Rows are points. Before rounding, the points of a table are all equally far from one centre. They may lie mostly on one side of it. Where is the centre, to within rounding?

Points (6 x 3)
-4.07	-0.93	0.98
3.72	-1.03	-1.22
2.21	0.70	1.48
-1.25	0.35	2.59
1.35	1.13	1.92
-0.26	1.77	2.10
Centre: -0.62	-0.42	-1.70

Points (12 x 6)
1.21	2.12	-2.46	0.20	-2.09	3.78
3.54	0.26	0.81	-0.17	0.04	2.94
0.69	0.62	-2.44	1.52	-2.18	3.46
-1.89	1.04	-1.46	1.79	-1.21	3.96
-1.02	0.60	-3.40	-2.19	1.37	0.47
1.93	-0.32	-1.51	2.80	0.49	2.10
-3.45	0.46	-1.60	-1.63	0.08	1.88
-2.06	-0.88	-1.83	0.91	0.28	0.02
-0.66	3.88	-2.05	0.27	1.11	3.64
-0.78	-2.18	-1.36	1.71	1.42	1.58
0.09	-1.94	-1.59	1.32	1.85	0.61
0.66	1.43	-2.55	1.50	1.28	-0.33
Centre: 0.12	0.66	-0.82	-0.43	0.48	2.30

Points (14 x 9)
-0.76	-1.52	2.08	1.31	-3.32	0.95	2.06	0.35	-1.33
-1.49	-1.78	1.05	-0.83	-0.32	-1.05	1.90	3.07	2.26
-1.52	1.16	-0.30	-1.46	-2.15	4.47	0.61	0.75	2.10
0.78	-1.95	0.85	2.38	-0.82	1.33	2.96	0.21	-0.21
-1.61	1.31	-0.80	1.55	0.94	3.98	0.03	-0.41	-1.71
-1.31	-0.04	-2.50	-0.67	-1.29	2.54	2.23	1.84	-1.33
-2.19	-1.69	3.96	-0.26	1.97	3.75	1.06	1.81	0.00
-0.54	-1.11	0.38	-1.27	-2.26	3.16	3.16	2.11	1.94
0.50	-0.14	3.48	-0.51	0.01	2.48	2.92	-0.09	0.72
-1.73	0.60	4.05	1.69	-1.68	0.93	1.17	-0.15	1.66
-1.53	2.13	0.64	-2.65	-0.95	3.14	1.70	1.30	-0.66
-0.88	0.13	-1.11	-1.76	1.93	2.85	2.22	2.77	0.30
-1.57	0.62	-1.61	-0.26	-1.44	3.45	1.79	1.11	3.02
-1.00	-1.81	1.98	0.45	0.16	1.60	4.05	2.05	-1.35
Centre: -1.64	-0.65	0.85	0.20	-0.26	1.88	0.35	1.10	0.35

Points (20 x 14)
-0.53	0.01	-1.07	-2.66	-2.71	-0.80	0.98	-1.22	2.47	3.25	-3.51	-0.32	2.21	3.14
3.33	0.96	0.63	-2.30	0.69	0.47	-0.32	-0.57	-1.62	-0.20	-1.11	-3.50	2.76	2.42
0.00	-1.84	-0.24	-3.28	0.70	-3.38	-0.99	0.53	1.99	-0.90	-0.76	3.29	-1.58	-0.27
-0.78	0.07	-0.64	-0.50	1.04	1.29	-0.84	-0.91	0.36	2.47	-0.32	-2.08	-4.29	-0.88
-1.34	0.16	-1.60	0.10	1.81	-2.74	0.76	0.53	1.12	1.89	-2.06	1.76	-0.35	-1.56
1.41	-3.08	1.23	-1.17	-0.58	-3.57	1.71	-0.20	2.12	0.11	1.33	-0.11	-2.36	-1.57
-1.08	2.38	0.93	-3.09	2.64	-0.13	1.63	0.19	3.40	1.75	-2.85	0.21	-1.59	2.34
0.11	-0.79	1.44	0.72	2.34	-0.48	1.11	-0.60	-3.14	-0.18	-3.37	-0.03	1.20	1.66
0.92	-2.48	-0.41	-3.61	1.46	-1.40	3.46	-1.61	-1.79	2.13	-4.01	-3.03	-1.36	1.02
-0.61	1.54	-1.19	-2.91	-2.86	-1.17	-1.00	0.26	-1.88	1.74	0.07	-2.00	1.49	-0.80
-1.84	-2.66	1.39	0.09	0.30	0.01	-2.06	2.04	1.04	1.20	-1.18	0.59	0.25	-0.65
-0.24	0.17	-0.11	-1.21	0.43	0.25	2.90	0.25	0.02	-1.93	-4.36	-1.87	-1.04	3.22
2.56	2.23	0.22	-3.00	1.07	-2.14	-0.94	-4.27	-0.02	-0.33	-1.75	0.87	1.78	1.09
2.08	-0.04	2.17	-3.62	1.45	0.42	2.59	0.03	2.99	-1.29	-3.00	0.01	-2.13	0.90
0.56	-1.97	-1.82	-2.01	-2.00	-2.72	1.38	2.03	0.89	3.73	-0.22	-0.14	2.35	1.62
0.73	-4.05	0.63	-2.38	1.50	0.90	1.05	-2.01	-2.38	0.91	-3.38	0.79	-2.18	1.14
1.65	2.01	-1.48	-1.14	-1.18	-2.09	2.47	-3.96	0.72	3.00	-1.24	-0.18	-0.83	3.77
1.63	-2.25	-1.13	-3.58	1.74	0.67	-0.68	1.25	-1.01	-0.70	-2.24	-0.38	1.64	-1.05
1.77	1.07	1.34	0.71	-0.21	0.87	1.09	-0.34	2.01	0.82	0.28	-0.84	-2.47	-1.80
-1.47	-1.49	-0.11	-0.39	0.89	0.18	0.31	-3.67	-0.68	0.80	-4.12	-2.02	-3.16	2.06
Centre: 0.64	-0.63	0.57	-2.19	0.16	-1.46	0.19	-0.77	0.32	1.26	-1.06	-0.80	-0.61	1.57

Points (23 x 20)
-2.23	-1.30	-2.43	0.56	-0.66	-0.87	-0.75	-0.93	-1.97	4.36	0.01	-0.32	0.76	1.59	0.27	-0.66	-1.49	-0.32	2.36	2.48
-0.46	-0.34	-5.66	-0.52	-1.53	-0.31	-1.09	-0.52	3.54	2.39	0.92	-2.95	2.59	0.36	0.32	1.65	-0.21	-0.40	-0.97	3.16
-0.12	1.03	-2.84	1.76	-0.25	-0.65	-0.49	-0.84	0.08	2.37	1.83	-4.07	2.51	2.95	-1.52	-0.55	-2.81	-2.81	-0.16	2.73
-0.15	-0.43	-3.76	-0.10	1.74	1.00	-0.21	-2.12	0.10	2.22	2.09	-2.26	2.47	1.02	0.29	-0.26	0.22	0.58	2.21	3.83
0.52	-1.64	-3.68	1.98	0.41	-0.67	2.07	-1.67	2.45	0.46	-0.11	-0.99	0.96	-0.85	-2.70	-1.17	-1.16	0.36	2.38	1.80
-0.38	-3.20	-4.17	3.04	1.14	-0.98	0.92	-2.90	1.80	2.83	-0.05	-3.22	2.63	-0.25	0.49	-0.86	-0.09	-1.11	-0.40	3.91
0.76	-1.15	-1.91	0.45	0.75	-0.51	-3.55	-1.66	-1.01	2.71	-0.29	-2.88	0.28	0.97	-0.27	-2.12	-1.88	-1.40	-0.59	3.56
1.60	-1.99	-2.14	1.41	-1.01	1.90	-0.06	-0.71	0.19	4.30	0.30	-2.08	1.51	-0.44	-0.28	0.42	-0.39	1.42	-1.60	2.69
-2.29	1.95	-2.31	2.15	-0.47	-0.56	-0.43	1.83	1.29	4.12	1.33	-1.97	0.53	-0.29	-1.10	-1.45	-1.26	-1.18	0.35	1.01
-1.34	-0.33	-1.88	1.11	0.91	1.14	-1.53	2.11	-1.22	1.64	2.32	-2.96	0.26	1.36	0.82	1.33	-2.88	-1.76	-0.98	0.44
-0.16	0.11	-3.83	0.56	2.76	-0.32	1.17	0.05	0.51	1.12	2.14	-3.54	-0.04	0.93	-1.53	-0.01	2.21	-0.83	-0.19	0.29
-0.57	-0.83	-2.80	1.75	0.80	-1.92	0.32	-2.87	0.14	3.42	-0.24	-3.34	0.52	2.05	-0.35	-1.67	-2.20	-1.92	1.41	4.39
-2.71	0.12	-4.63	-0.53	1.21	-1.28	-0.74	-1.81	-0.68	3.31	1.31	-3.68	-0.06	-0.84	0.37	0.55	2.00	-0.94	-0.81	2.35
0.42	-1.24	-3.86	-0.73	2.35	-0.34	1.01	-0.95	0.25	2.81	-0.72	-2.70	-0.06	2.27	1.19	0.53	-3.92	0.16	-1.13	3.49
-1.34	0.11	-3.05	-1.01	1.41	1.38	2.76	0.32	-1.48	1.47	-0.46	-4.11	-1.29	1.05	0.19	-1.37	-1.20	-3.33	0.75	2.48
-2.11	-0.92	-2.32	0.46	0.02	-0.27	-1.17	1.51	-0.19	2.19	0.03	-3.47	-0.61	-1.07	0.36	0.67	-1.44	-0.13	-0.49	5.32
-3.09	-0.89	-4.26	2.49	2.12	1.28	1.18	-1.12	0.28	2.94	0.92	-1.98	2.66	0.62	-0.05	2.55	-1.95	-2.45	-2.13	1.74
1.76	0.40	-2.42	-1.09	-1.20	-2.29	-0.82	-2.00	1.05	2.60	1.12	-0.26	0.77	-0.21	0.45	1.87	1.19	-1.22	-1.42	2.10
-3.81	-0.43	-3.56	1.68	-0.63	-0.22	-1.47	-1.09	-1.77	3.31	-1.55	-3.17	2.05	-0.03	-0.82	-0.66	-0.58	-0.81	1.05	2.34
0.70	-0.33	-4.58	1.41	-1.50	-1.24	-0.52	-2.97	-0.75	0.19	0.65	-2.63	0.38	1.48	-2.64	-1.15	-0.97	-1.63	1.16	-0.50
1.25	-1.86	-1.52	-0.35	2.01	-0.19	0.32	-0.80	1.18	3.13	1.01	-2.71	2.14	2.27	-0.55	0.37	-3.07	-0.56	2.39	2.08
-3.10	-3.45	-2.27	-0.35	0.80	-0.40	-0.16	-1.42	1.95	2.11	0.22	-4.57	-0.82	1.34	0.44	1.34	-2.35	-1.65	-0.23	2.92
-0.65	-1.15	-2.29	0.20	0.40	0.39	-0.71	-3.77	-1.10	1.79	-0.38	-1.58	0.24	1.12	-1.57	-2.89	-0.75	-0.70	2.22	0.87
Centre: -0.45	-1.04	-3.37	0.38	0.09	-0.14	0.35	-0.73	0.46	1.78	0.18	-1.91	0.84	-0.28	0.01	-0.02	-1.25	-1.99	-0.24	1.44

Points (27 x 24)
0.62	0.83	0.25	1.12	-2.25	-1.18	-4.25	-2.07	-1.08	0.38	1.57	-2.71	1.13	-0.45	1.08	-2.18	-3.27	0.59	1.51	2.16	-2.03	-4.85	-0.12	-0.13
0.02	-0.83	-1.03	0.66	-1.27	-1.02	-3.27	-0.10	0.09	-0.71	-0.78	-2.56	0.07	-1.17	0.53	-2.53	-2.48	-1.28	1.68	-2.42	0.99	-3.47	-1.51	0.60
0.67	0.28	-0.90	-1.37	-1.06	0.04	-2.63	0.82	-0.18	-1.38	0.13	-3.28	1.42	-0.33	1.71	-2.77	-0.92	1.49	0.43	-0.15	-5.55	-1.87	0.55	2.74
0.18	1.51	-1.28	-0.25	-0.82	1.44	-5.69	2.10	0.81	2.10	-0.93	-1.56	-0.64	0.67	1.84	-1.71	-2.34	-0.10	-1.35	-0.61	0.27	-2.11	-1.87	1.13
-1.57	-1.97	-0.80	0.02	-1.13	0.62	-4.55	-0.68	-0.34	0.18	-1.38	-0.66	-1.21	0.22	2.20	-2.07	-2.92	0.92	-0.58	0.62	-3.24	-3.74	-1.30	0.27
0.90	-1.29	-3.21	-1.07	-1.49	0.20	-3.60	-0.96	0.47	-0.06	2.01	-2.55	2.01	-0.89	1.29	0.46	-3.14	1.87	1.24	-1.04	-0.25	-2.87	0.47	1.87
1.03	1.25	-1.14	1.64	-2.66	-1.29	-4.99	1.30	-1.46	-0.90	0.90	-1.50	1.49	-3.30	1.79	-0.46	-3.18	-0.01	-1.25	-0.24	0.16	-0.68	-0.97	2.69
0.69	-0.81	-1.16	2.07	0.25	-2.73	-4.00	0.75	1.31	0.17	0.15	-1.96	1.58	1.40	1.73	-2.42	-3.95	1.10	-0.51	1.74	-2.41	-3.12	0.37	1.03
0.12	1.43	-3.17	1.44	0.34	-0.12	-4.84	1.02	-0.33	-0.81	1.14	-2.42	0.71	-1.85	1.28	-3.42	-3.25	-0.81	-0.30	0.06	-1.32	-1.65	0.08	0.19
1.33	-1.62	-1.83	0.11	-5.26	-0.66	-5.85	1.69	1.38	0.00	0.50	-0.32	0.66	-0.94	0.88	-1.75	-2.73	-0.84	1.54	0.54	-1.84	-1.99	0.16	2.26
-0.59	1.25	0.48	-1.44	-0.21	-0.18	-3.88	0.60	0.28	-0.62	-0.50	-1.52	-0.08	-1.07	0.90	-4.99	-1.13	-1.90	-0.60	-1.84	-2.03	-2.25	0.91	2.58
-1.19	-0.95	-0.86	0.64	-1.47	-0.08	-4.17	3.23	-0.04	0.87	-1.50	-2.29	-0.66	-1.44	1.29	-2.25	-1.89	-0.34	0.12	-0.98	-0.86	-2.98	-1.12	0.81
-1.62	-0.41	-1.35	-0.07	-1.52	-0.78	-3.55	1.20	-2.01	-0.38	-0.69	-2.51	-0.65	-1.53	1.20	-3.14	-1.53	-0.40	1.92	0.54	-0.97	-2.74	0.09	1.32
-0.53	2.39	1.15	-1.12	-1.09	-0.05	-4.92	0.90	-0.63	0.66	0.04	-2.70	0.66	0.32	2.09	-3.54	-3.58	1.20	-1.47	1.25	-2.73	-2.99	-0.85	0.42
-0.75	-0.80	-1.30	1.13	-2.05	2.13	-3.89	1.09	-1.37	0.17	0.38	-2.71	-0.89	-1.02	0.69	-2.62	-4.13	-1.58	-0.38	0.14	-1.48	-0.81	0.10	-0.88
0.78	1.64	-0.55	0.16	-1.33	-0.39	-4.23	1.98	-1.63	0.96	0.50	-1.05	1.72	-2.83	-0.02	-5.68	-2.96	0.49	-1.68	1.17	-0.90	-0.47	1.27	1.33
0.82	0.59	-1.58	0.16	-2.19	-0.10	-4.66	0.25	-0.51	1.47	-0.71	-1.91	-0.41	-0.86	0.33	-0.01	-3.37	1.06	-2.13	2.39	-0.98	-2.53	-2.02	3.03
-0.48	0.64	-0.80	1.04	-2.02	1.60	-4.00	3.09	-0.71	0.03	0.53	-4.23	0.27	-0.99	1.24	-2.28	-2.30	1.30	-0.86	-1.02	-1.53	-0.86	-1.16	2.71
-0.96	1.39	-1.03	1.63	-0.81	-1.19	-3.43	2.25	0.40	1.33	-0.03	-2.44	-0.10	-1.09	1.73	-2.87	-2.91	-1.45	0.98	1.37	-1.61	-2.75	0.50	0.54
-1.84	-0.20	-0.21	-1.02	0.89	0.70	-4.06	1.94	1.36	-1.04	-0.23	-1.89	0.77	-0.46	2.81	-1.12	-2.86	-0.08	0.30	0.35	0.04	-2.83	-0.50	0.37
-1.93	0.82	-2.26	2.08	-2.47	0.63	-5.29	0.70	1.06	0.13	-0.50	-2.00	0.36	-0.93	1.65	-3.47	-2.37	0.56	1.02	-0.06	-0.51	-3.35	2.15	0.35
-0.43	1.20	-0.48	0.77	-0.63	-1.64	-5.28	1.71	1.17	0.19	0.29	-1.30	2.84	-0.27	1.90	-3.32	-3.10	-2.32	0.98	-0.68	-0.19	-3.03	0.20	1.37
1.88	-0.18	-2.07	1.10	-2.15	-2.11	-3.09	0.75	-0.58	-1.10	-0.85	-1.43	-1.78	-0.77	-0.65	-4.51	-2.35	0.33	-0.11	-0.88	-1.98	-2.29	-0.27	0.95
-0.68	0.88	-2.10	-0.02	0.34	-0.87	-1.86	0.55	0.83	-0.63	0.99	-2.75	0.16	-1.61	0.86	-3.70	-2.73	-0.51	1.60	1.21	-2.46	-2.09	-1.34	0.93
0.05	1.35	-0.28	0.03	-1.07	-0.10	-2.99	0.56	-1.06	-0.03	-2.38	-0.35	0.72	-0.97	1.13	-2.93	-4.38	-1.90	1.38	0.28	-2.33	-3.97	0.33	1.29
0.38	0.29	-0.88	1.70	-1.53	0.11	-2.45	1.00	1.25	-0.78	1.00	-3.45	1.91	-2.36	2.44	-3.06	-2.68	-1.05	0.87	1.49	-0.94	-3.23	-2.05	1.64
0.36	-0.38	-1.11	0.55	-2.78	0.41	-5.04	-0.88	0.85	0.38	0.43	-3.56	-0.15	-2.25	2.09	-1.36	-5.02	0.70	0.24	-1.10	-1.60	-2.18	-1.98	1.15
Centre: 0.94	0.16	0.42	0.67	-1.78	0.54	-3.35	-0.69	0.68	0.34	-0.07	-0.36	1.77	-0.44	0.46	-1.91	-1.43	0.95	0.06	0.05	-1.33	-0.66	0.00	0.89
